Rows are points. Examples show where two turns around zero, p and q, send a point. Write where each new point lands after one turn and then the other. Backwards means that the second turn is done in reverse. Each puzzle has new turns, and all numbers are rounded.

Turn p:
[-14  27  43] => [ 9  8 51]
[ 26  -1 -13] => [-25   2 -15]
[-18  29  -6] => [  3 -29  19]
[-16 -11  15] => [21 11  6]
[ 32  -3 -50] => [-36 -21 -43]
[-10 -41  12] => [ 28  29 -18]
Turn q:
[ 43 -10  12] => [ 11 -37 -24]
[-9 -3 57] => [-54 -14 -16]
[ -1  21 -14] => [ 9 -1 24]
[ 0 -3 17] => [-14  -6  -8]
[  3  -3 -53] => [48 20 11]
[-36  -3 -18] => [-1 38 12]
Where do these land?
q, then p backwards: [48 16 11] => [-29  25 -35]
q, then p: [-17  10  -9] => [-2  3 21]
p, then q: [27 17  6] => [-24  19  10]
p, then q: [-27   7   0] => [  3 -16 -22]
q, then p: [-36   9  18] => [ 25 -16  29]
q, then p backwards: [  5 -59 -25] => [ -8 -63  -9]

Turn p:
[ 18  18  41  20 -18   6] => [ 20   2 -27  31   3 -32]
[ 15   5 -22 -46 -10 -18] => [-15   6 -14 -23 -44  19]
[-14  10 -14  -4   8  24] => [ 10 -14  21   8  -4  18]
[ 17   0  35 -35  12  28] => [ 23 -12  14  -2 -39 -35]
[ -2 -23 -39  17  -9   9] => [ 11  21  10 -16  22  33]
[ 22  12  -6  37  11 -71] => [-63  38 -29  18  24  -8]
[-56 -23   5  12   6  21] => [ 14 -41  23 -17  39   4]
Turn q:
[ 82   4  12   1  19 -10] => [-38  26  -9 -33  47 -44]
[-21   6   3  -5  30  26] => [ -7 -38 -14  -9  -9  16]
[ -4  10   5  18 -91  -1] => [ 59  68   9  -2 -14  18]
[-39  14   9 -16  23   5] => [  4 -38 -18   9 -28   2]
[-26  -7  -2 -21 -21 -20] => [ 28  -3  15  24 -18 -11]
[-19  -5 -24 -22  -1   6] => [ 20 -24   7  18   8   7]
[21 14 -7 35  9 -7] => [-30  26 -17   2  12  10]
[  7 -36   4  11  33   1] => [-39 -17  27  -9   2   2]
Where do these land?
p, then q backwards: [ 18  29  25  46 -48  12] => [ -5  59 -40 -19 -21 -21]
p, then q: [ 12 -19 -19  -2  -8  18] => [ 10   0 -19 -21  13 -13]
p, then q backwards: [ 25  12  10 -24 -54 -32] => [-10  64  29  14   6   4]
p, then q: [-13 -45   4 -25  29  19] => [ 14 -10  12 -20 -19 -53]
p, then q: [-28 -17 -19 -25   0  22] => [ 15 -16  22 -36   5 -16]
q, then p: [ 27  19   1  36  27 -24] => [-23 -36   8  12  18  36]
q, then p: [ 4 21  1 -9 31 18] => [ -6   4  20 -31   4  20]
p, then q: [-45  -2  -3   4  24 -33] => [ -7 -44  24   8 -32   9]

Turn p:
[ -6 -38 -71 -16  18 -21 -40 -29   4] => [  4  -4   6 -42  59 -35 -23  35 -42]
[  0 -12  43 -28   5  28  15 -16 -15] => [-29  -8 -17  30 -18 -13 -19   8  36]
[ 15  -2  -6   5 -32  11  -7  10  -1] => [ -5 -10  18  -1   1   6 -11 -30  -7]
[  2 -28  85  21 -19 -23 -18  -2 -20] => [-49  -9 -37  -9   4   4  37 -41  56]
[ 30  20 -14 -19   5 -11   0  -3 -12] => [ -4  17  36  12   4 -16   8   8  -4]
[  0  20 -14  -6   3 -11  -3  12  78] => [ -8 -15  10 -17 -29  35  19  28 -56]
[  4   5 -18  34  16  32  32  29 -17] => [ 61 -17   6  24  -5   8  -4  -9  13]
[-14  12 -15  24  31 -11 -50 -26 -33] => [  7  32 -19   8  69   0  12   9  -3]
[ -5  30  34  28   3 -13  35 -18  14] => [  5  16 -30  22 -37   1  40 -11  -5]
[-28  -1  -7 -10  14   5  40  38  16] => [ 35  -7  -1 -16 -42  17 -12  25  12]
[  1  -6 -18 -34 -44  14  -3   6 -15] => [-15   7  27 -11  -6  -7 -48 -20   0]
Turn q:
[10 22 26  4 15 14  3 -9  6] => [ -5   9  10 -10 -16  35   4   1   4]
[ 19   4  20  -7  23  -5  18   0 -49] => [ 36  -4  27 -17 -17  10 -29  19   9]
[-37   5  -4  -3 -20 -32  19 -52  10] => [-11 -27  34  51   9  -1   4 -35   1]
[-13   1 -25 -43 -33 -21  29   5  35] => [-49 -44 -15  18  12 -22 -21 -14  13]
[ 60 -33 -32  36 -21 -21  17   0  -8] => [-19  20  38  -9   1 -61   6  47  -8]
[ -2  30   2 -30  17  13 -27  18 -10] => [ 13 -17 -29 -28 -10  26 -10  -8 -20]
[-49  -6  -1   5   0 -17  -4  19  48] => [-21  10 -42  49  20   8  -1 -15   1]
[-16 -13 -33  19   9  45  19  53  12] => [  3  14 -62   1 -24 -27  21  21  33]
[ 13 -19  28 -18  47  37 -12  -6 -37] => [ 53  -2   5 -40  10  36   7  21  21]
[ 38  30  -5  29 -10 -20 -57 -30  -4] => [ -8  19  34 -19  -3   4  22  -6 -74]
[-23 -19  24   6 -25   7  -5   1  -3] => [  6  22   0   3  18  -6  -2 -31  19]
Where do these land?
p, then q: [-27  21  23  32  15 -23 -16  13   4] => [-15 -29 -10  -9 -38  -1  20  15  25]
p, then q: [ 42  31 -17 -37  56  28  17   4  23] => [  7  82 -14  -7 -14 -15 -37   6  16]
p, then q backwards: [ 17 -54  39 -16   6  35  38   6 -58] => [-37 -28 -13 -29 -29  10  81  14 -15]
p, then q backwards: [  9  13  -4  -4 -23  45  22  28 -13] => [-28  23  25  -4   1 -22  30 -13 -27]
p, then q: [-11   4 -27   9 -38 -14 -31   1  -7] => [ 27 -32  15 -15  -2  35   5  -9 -10]
q, then p backwards: [-31  35 -21   7  -4 -31  10 -16  14] => [ 29  16  14   8 -16  39  14 -21  22]
p, then q: [-28  -9 -21 -15 -16 -21  -5  15  35] => [ 15 -29 -15 -38   9  -5 -18 -22   6]
p, then q: [-26  18 -26  -2  15 -16 -51 -10  22] => [ 43 -20 -31 -21 -33  17 -11  11   5]
q, then p: [ 62 -41  45 -17  -5  -2  19   7 -36] => [-59  -2  26  -2  -8  48  15  48  22]
p, then q: [-20   3 -14  24   3 -18  -3 -12 -13] => [ -2 -27   8  -6 -19   4  -2  21 -15]
q, then p: [  7 -12  32 -25 -31  29  14 -20  -4] => [-40 -10 -24   6 -21  -1  -4  35 -16]
q, then p: [  5 -10  -9  43  23 -13 -14 -16  31] => [ 47  14  -4  19 -18  15  13 -13  23]

Turn p:
[ -9 -49  17  -9   1  42 -65   0  17 -15  18  28] => [ 45  10  -6  -4   8  -1 -36  51  -5  12  51  39]
[ -4  -3  47 -42 -11 -19 -29  13   7 -20  -7  22] => [-34  18  -3   2   2 -38 -13  17  -4  28  45  17]
[-31   4  17 -43   1  25   5  43  -7  22  -5  -9] => [  5  26   3  50  -7 -44   4  26  13   5  -7 -11]
[ -3  33  -3  50  -4  13  -2 -10 -12  18  35   0] => [ 37 -19  11   9 -10  24  23 -27 -39  12 -10  -3]
[ 10 -55 -32  -3  19   2 -10 -42   5  30 -59  24] => [-11  14 -23 -26  61  45 -10  51  12 -34  -6 -10]
[  3  13 -36   2 -17 -22  -1  -7 -25   9 -19  29] => [-29   3  21  -3  25  24   0   2 -15   8 -35  12]
[ 32 -43 -26 -46 -20  -2  31  16   6  38 -20 -20] => [-30   0  31   8   1   2  15  47  53 -45  -9 -19]
[-13  34 -36  -6  21 -21  15  37   6  28  36  12] => [ 10 -21  40  21  19 -41   5 -24 -21 -21 -36   0]
[-31 -17  -1  -2  -9 -20   5  11   7   3   0  23] => [ -2   6  22  -2  23 -12 -25   4   0  17   0 -19]
[ 28  37  33  33   7  13  28 -17  32 -24 -32 -27] => [-17 -31 -60  12 -19  22  15 -46  15   0  19 -15]
[ 22  25 -18   7   7 -12  -2   8 -16 -18 -62 -34] => [-44  26 -32  15 -10  28  -3 -30  11 -28 -23  13]
[  2  19  23  35  38  23  -9 -18  -1  24  38 -32] => [ 54  -5 -22  -1 -20  -1  37 -21 -34 -20  14 -12]
[ 27  -3  33  35  23   1  41  19 -11 -23  33 -19] => [  7 -35 -12 -14 -63 -11  -8 -19 -18 -13   4 -33]
[  1   3 -27 -34 -25  13  15 -33 -17 -32  19  -8] => [  2  -3   6 -32 -16  -2  20   9  37  27 -30  30]
[-33   3   9  24 -30 -37 -20 -20   8 -40  25   9] => [  7  10  23 -35   4   5 -21 -41  -7  50  22   8]
Turn q:
[-23  22  -9  25  14 -33 -46  42 -46  -6 -14  13] => [ 25 -61  35  -5 -19  -3  14   7 -16 -37  28  28]
[ 14 -28  -7  30  -5 -40   4  -1  -6  22  33  31] => [ 16  -9  15 -15  27 -48 -15 -27   2  14  32  -5]
[ -8  16  -7  34 -14 -41  18 -20 -29 -27   9  16] => [ 35  -3  -8  21  32 -36   4   8 -27 -20  19  19]
[ 23 -35 -30   0 -57 -28  39 -29  22  38 -16 -20] => [-34  33  -6  10  15 -64 -49  33  23  31  -2   0]
[ -5 -42  35   4  17   6  11 -32 -35 -55  13 -38] => [  7  13 -15 -12  42  38  13  29 -66  33  11  -2]
[ 28  43 -26 -13   9 -20 -10   0  15  25 -11 -34] => [-19  -8 -23 -31 -12 -19  -5  25  30 -43 -19  -2]
[ -1   6  53 -18  -6   8  10   7 -29 -30  25  34] => [ 24  -4   3  14  22  30 -12 -47 -43   0 -20  12]
[-16   2  10   1  -6   8  -1  17  24 -20  11 -37] => [-18  13  20   5  19  27  11  20   1 -16  -6 -20]
[-23  -6 -39 -30  22  18   0  17  -4  -9   0 -28] => [-38  14  12 -15 -23   8  44  14  -8  -3  -4  13]
[ 16 -13  36   5   5  48  54   5   9   4  13 -27] => [ 13  69   5 -18   7  38 -20  -1  -3  17 -17 -15]
[-12  19   9 -12 -10  23 -25 -43   1  28  -2  36] => [ 24 -26 -23  23 -23 -13   7 -19  13  26 -38 -16]
[ 28  24 -17  -6   7  45 -34  36  38  16 -20  35] => [ -6 -16  -1   1 -35  32   3 -33  75  -7  -4  13]
[-21  -5  -7 -18  25   4 -19   1  39  14 -42  19] => [-27 -15 -16  22 -51   9   5  -8  18   2  20 -24]
Where do these land?
q, then p backwards: [-43 -10  10  34  -1  26  14   5  -7  30   8 -26] => [-30 -30   7   0 -26   3   5   7 -33  31  33  -9]
p, then q: [ 3 -5 -3 -1 12 34  3  6 31  3 21 16] => [-12  -4   3 -23  21   1 -12 -13  13  15  35   7]
p, then q: [ 57  -7 -16  50  11 -10  23 -20 -12   8 -22  23] => [-19  14  16   9 -18  40  35  18 -24  51  -6  30]
q, then p backwards: [ 21 -51 -17 -35   6 -17 -20 -19 -37 -23   8  27] => [ 13  52  23  -2  -2 -16 -16 -27  10 -35   7  48]
p, then q: [ 22  45  -2  21  19  -1 -33  -2 -23 -11 -22 -24] => [ 35   9 -21  34  -5 -23  29   1  -2  14 -10  39]
q, then p: [-13 -12 -51 -21  40  -4  18  50  11  23  37  -7] => [-17   3  -3 -20   3 -51  33 -17  26  64   1 -20]
p, then q: [ 36   2   6 -39  33   0  -6  26 -38   6 -28  23] => [  2 -16  41  34 -14  -6  19   4 -25 -31  30  35]
q, then p: [ 30  17 -17   8 -51  -3 -22 -12  14  -1  -2 -26] => [ -2  -2 -13  19  32 -16 -49 -10   2 -31  18  -4]
q, then p: [ 19 -24 -33  11 -14 -27 -35   4  36  -1 -10   4] => [ 38  -3  24 -15  24 -30 -23 -12   9 -11  24 -21]
q, then p backwards: [ -9 -19  53   0 -27 -15  20  -7   6 -29  15  15] => [-34  14  -3  40   3 -11 -18  22  11  22 -23  30]
q, then p: [-44  18  47 -43  21   3   5 -14 -12  20  21  14] => [-24  45 -19 -15 -28  51  27   6  16   9 -21  -8]
q, then p: [-30 -29  28   9 -38  -7  32 -45  21 -29 -15 -32] => [ 25  24   1  43 -21  10  -6 -38 -50 -37 -25 -10]
p, then q: [-49  75  -7   8 -11  22   1  28   9   5 -10  -6] => [ 59   4 -33  -4 -13 -40 -17  32  23  11  33 -17]
